Each row is a point. The points of each table are mixes of a few directions, plus a little noise. Count the directions of each table, and those that both share. Where both have some left over, give the other angles between the two spaces (their principal angles), to ten degrees, smallest first.
(in the rows, 128 means zero)

First:
[[155 131]
 [171 132]
 [ 72 122]
 [ 98 125]
 [144 130]]
Second, 4 rows:
[[125  80]
 [129 136]
 [127 114]
 [132 182]]
Directions: first 1, second 1, shared 0; angles 80

First:
[[102 139 102 122  94 133]
 [158 122 111 136 133 114]
 [162 122 119 138 129 106]
 [117 115 205 126 163 122]
 [104 186 109 133 115 213]
 [120 110 126 123 108  88]
 [132 103 125 119 155 120]]
Second, 8 rows:
[[132 107 153 151  81 142]
 [125 124 108 117 156 128]
 [110 147 153  96  62 100]
 [149  91 121 178 159 168]
 [107 128 121  88 103 109]
 [154 148 140 172 161 141]
 [112 111 106  97 130 122]
 [136 169 122 126 172 114]]
Directions: first 4, second 3, shared 1; angles 30, 90

First, 9 rows:
[[110 135 132  83 160 165  85  98 132 153 128]
 [133  97 135  83 154 120 144 105 173 137 124]
 [ 97 138 134  72 164 181  71  93 124 162 139]
 [121 103 131 129 114 118 164 143 131 123 158]
 [116 109 130 137 108 123 160 149 118 123 164]
 [151 144 119 193  92  95 151 161 108 100 112]
 [145 114 130 101 152 115 132 106 168 131 102]
 [132 174 119 169 115 139  89 137  88 122 106]
 [147 137 121 186  93  96 156 160 111 102 120]]
Second (11 x 11):
[[110 106 135  87 144 144 131 114 142 143 152]
 [125 144 126 138 125 137 111 130 113 129 124]
 [126 118 128 144 110 118 153 146 120 119 147]
 [160 161 117 193 103  98 128 149 110 102  86]
 [141  92 133  99 142 105 163 117 174 127 124]
 [121  64 139  80 137 112 188 124 175 133 166]
 [156 152 120 163 122 107 120 132 127 112  85]
 [101 137 134  74 164 177  75  94 126 159 136]
 [ 89 137 134  76 157 187  74 101 112 162 154]
 [145 164 119 184 105 116 115 148  98 110 102]
 [136 135 123 170 101 110 148 154 110 111 130]]
Directions: first 3, second 3, shared 3

First:
[[158 142 143 178 129 164 152 138  89 154 170  90 119 122 105 131 138 144]
 [106 114 101  77 112 101 124 133 178 106  88 159 151 117 136 137 112 104]
 [154 134 143 167 137 143 123 108  87 139 148 140  86 156 113 115 157 171]
 [157 125 150 162 167 137 128 102  90 128 133 158  63 148  97 105 135 170]
 [116 122 137 118 154 122  95 101 142  86 100 163  90 157 153  99 145 137]
 [111 131 115  97 119 110 123 150 175 118  77 111 164 112 144 139 131  98]
 [124 132 130 124 119 108 144 141  97 184 155 100 162 103 111 154  98 120]
 [137 117 119 118 145 146 133 123 176  70  89 165  99 131 124 110 133 125]
 [ 94 118  81  71  62 108 114 136 182 109 115 163 182 134 164 152 137 105]
 [123 133 146 144 130 148 140 133  93 144 190  88 137 110 137 130  97 110]
 [128 147 149 151 133 126 128 142  96 169 144  68 148 116 129 138 131 123]]
Second (8 x 18):
[[132 135 131 171 119 128 138 116 120  90 153 115 129 139 126 156 143 156]
 [139 120 120 146 132 120 134 124 124 124 138 127 118 127 133 134 125 135]
 [ 88 142 143   7 132 156  91 160 150 202  56 150 159 113 116  65 111  64]
 [127 144 139 175 109 134 139 113 119  75 157 109 136 144 119 163 150 165]
 [134 127 126 149 127 124 134 122 123 113 141 123 124 131 130 139 131 141]
 [137 106 113  94 148 117 121 141 136 177 107 148 112 110 140  98 102  97]
 [107 164 153 154  99 151 130 116 122  68 144 103 158 151 108 162 163 162]
 [162  86  99 126 160  97 134 134 128 173 127 148  87 108 152 107  95 106]]
Directions: first 6, second 2, shared 0; angles 50, 60
